Rows are points. The points of each table are mixes of a few directions, plus a little noise. How many directions does each table use, and how many do they share? Where both have some left over, give the other angles between the two spaces (their principal angles), to ten degrees, smallest first.

First:
[[ 56 -41 -67]
 [-49  31  -2]
 [  6   0  46]
 [-13  10  23]]
Second:
[[-35  23   7]
 [ 31 -20  -6]
 [  7  -5  -1]
 [-44  29   9]
 [-54  35  11]
 [ 95 -62 -19]]
Directions: first 2, second 1, shared 1

First (7 x 4):
[[  4   5   2   2]
 [ 30  33  16  12]
 [-53 -59 -28 -21]
 [ 42  48  22  16]
 [ -2  -3  -1  -1]
 [ 43  48  23  17]
 [-64 -72 -34 -25]]
Second, 7 rows:
[[ 39  22  20  30]
 [ 19  30   0 -41]
 [-95 -13 -21  -9]
 [ 95   3   7 -35]
 [-14 -15  -8 -10]
 [-11 -17   0  24]
 [-33 -12   1  40]]
Directions: first 1, second 3, shared 1

First (6 x 6):
[[ 10 -28   8  -8   3 -26]
 [ 19 -24  -1  22  -2  -3]
 [  5   6  27 -14  30  -1]
 [-65  95 -54  -8 -49  57]
 [  2 -22   0 -10  -5 -23]
 [ 29 -27  20  18  22  -5]]
Second, 6 rows:
[[-14  11  41  50 -13 -15]
 [ 45 -28 -24 -12  34  26]
 [ 21  -3  17  -6 -19  19]
 [ 21 -22 -62 -45  46  13]
 [-70  36  11   9 -28 -43]
 [ -4   7  18   5 -20   0]]
Directions: first 3, second 3, shared 1; angles 80, 90

First, 10 rows:
[[-14  12 -16   1 -27  12  17  25]
 [ 19  -8 -30 -16   9 -25  63  15]
 [-13  23  14  17  -8   4   6  -5]
 [ 17 -27 -34 -25   8   7   4   1]
 [ 46 -23  27 -29  30 -18 -49   2]
 [-30  32  17  29 -19  21  -7 -11]
 [ 44 -17 -20 -42   9   3  -2  22]
 [-32   0   3  20 -14  -3   0   2]
 [-55   2  -2  23 -50   7 -15  43]
 [ 18   5  39  23  63  -5 -14 -95]]
Second (7 x 8):
[[-60  -9   4 -25   3  40 -46 -29]
 [ 32 -14 -18  11   0   2  -5  -2]
 [ 70  57  21  -8  -7 -14  43  44]
 [-13 -34  -7 -15   4   9 -42  -5]
 [-25  19  54  11  18 -43  13  -8]
 [  0 -19 -23   6 -11 -22  27  24]
 [ -3   0 -30  20  -7  27  10 -25]]
Directions: first 5, second 5, shared 4; angles 60

First:
[[-10   8  24 -20   5 -24 -20  -7   4]
 [-38 -11  34 -24  18 -57 -13 -26 -27]
 [  5 -56 -81  71  -6  52  86   5 -55]
 [  0 -19 -25  22  -1  14  27   0 -19]
 [ 34  33   2  -6 -14  31 -23  22  47]
 [ 48 -17 -83  67 -25  95  62  34   3]
 [  5  24  26 -24  -1 -10 -32   2  27]
 [-16   8  32 -26   8 -34 -25 -11   2]
 [-27  28  72 -59  15 -68 -62 -20  17]]
Second (9 x 9):
[[ 42  20 -45 -14  45 -26 -41  52 -55]
 [ 16  48  -7  16 -66 -65  27  39 -25]
 [-14  13  18  -5 -24  -4  15  43 -18]
 [-22 -41  14  -2  29  48  -4 -64  46]
 [-26  -5  29   8 -36  10  29 -12  23]
 [ 44 -13 -52 -17  88   4 -59  -1 -27]
 [ 47  37 -41  39 -54 -83  14 -58  21]
 [-47 -34  44  -9   4  58  14 -10  24]
 [-40 -29  41 -16  13  58   7  10  13]]
Directions: first 2, second 3, shared 0; angles 90, 90

First (11 x 12):
[[  5  33  37  41 -25 -24 -39  38  28  18   0 -19]
 [ -1 -23 -10   5  17  11  17   6   1 -10 -17  15]
 [ 50 -95  -5  16   8  27 -11   6 -20  -9  65 -42]
 [-10  36  -5 -12  -8 -13   1 -18   0   8  -8   4]
 [  5  18   2  11  -9 -13 -10  -3   7   9   1  -8]
 [-17   9   9 -25  -1   8   3  -1  -8  -5   1   9]
 [-22  34  14  -1  -4  -7  -1  14  12   2 -26  17]
 [-12  51  -2   1 -12 -24  -3 -12  11  13 -20   6]
 [  6 -23 -21 -11  12  10  16 -18 -12  -7   4   3]
 [  6 -27 -24  -4  17  11  21 -13  -8  -9  -6   9]
 [ -8 -12   3 -22   4  15   6  -1 -12  -8   8   6]]
Second (11 x 12):
[[ 22 -17 -11  21   5  12 -22 -31  55  32 -22  44]
 [ 32   1   4  39  21 -46  47   2  -1  -1 -30   0]
 [ -2  -2  -2  -2  -1   4  -6  -1   4   3   1   3]
 [ -2   2   1  -1   0  -4   5   5  -8  -6   3  -7]
 [-23   5   1 -29 -13  20 -18   9 -18  -8  23 -13]
 [-13   9   6 -13  -4  -8  13  19 -34 -17  13 -24]
 [-25  -5  -8 -34 -18  50 -53 -10  15  10  24  12]
 [-23  18  12 -22  -6 -15  23  32 -59 -34  22 -47]
 [ 21  -9  -4  23   9  -8   3 -18  31  16 -21  23]
 [  8   1   2  10   6 -14  15   1  -2  -2  -9  -2]
 [  6  -6  -3   6   2   4  -7 -10  18   9  -7  13]]
Directions: first 4, second 2, shared 0; angles 30, 90
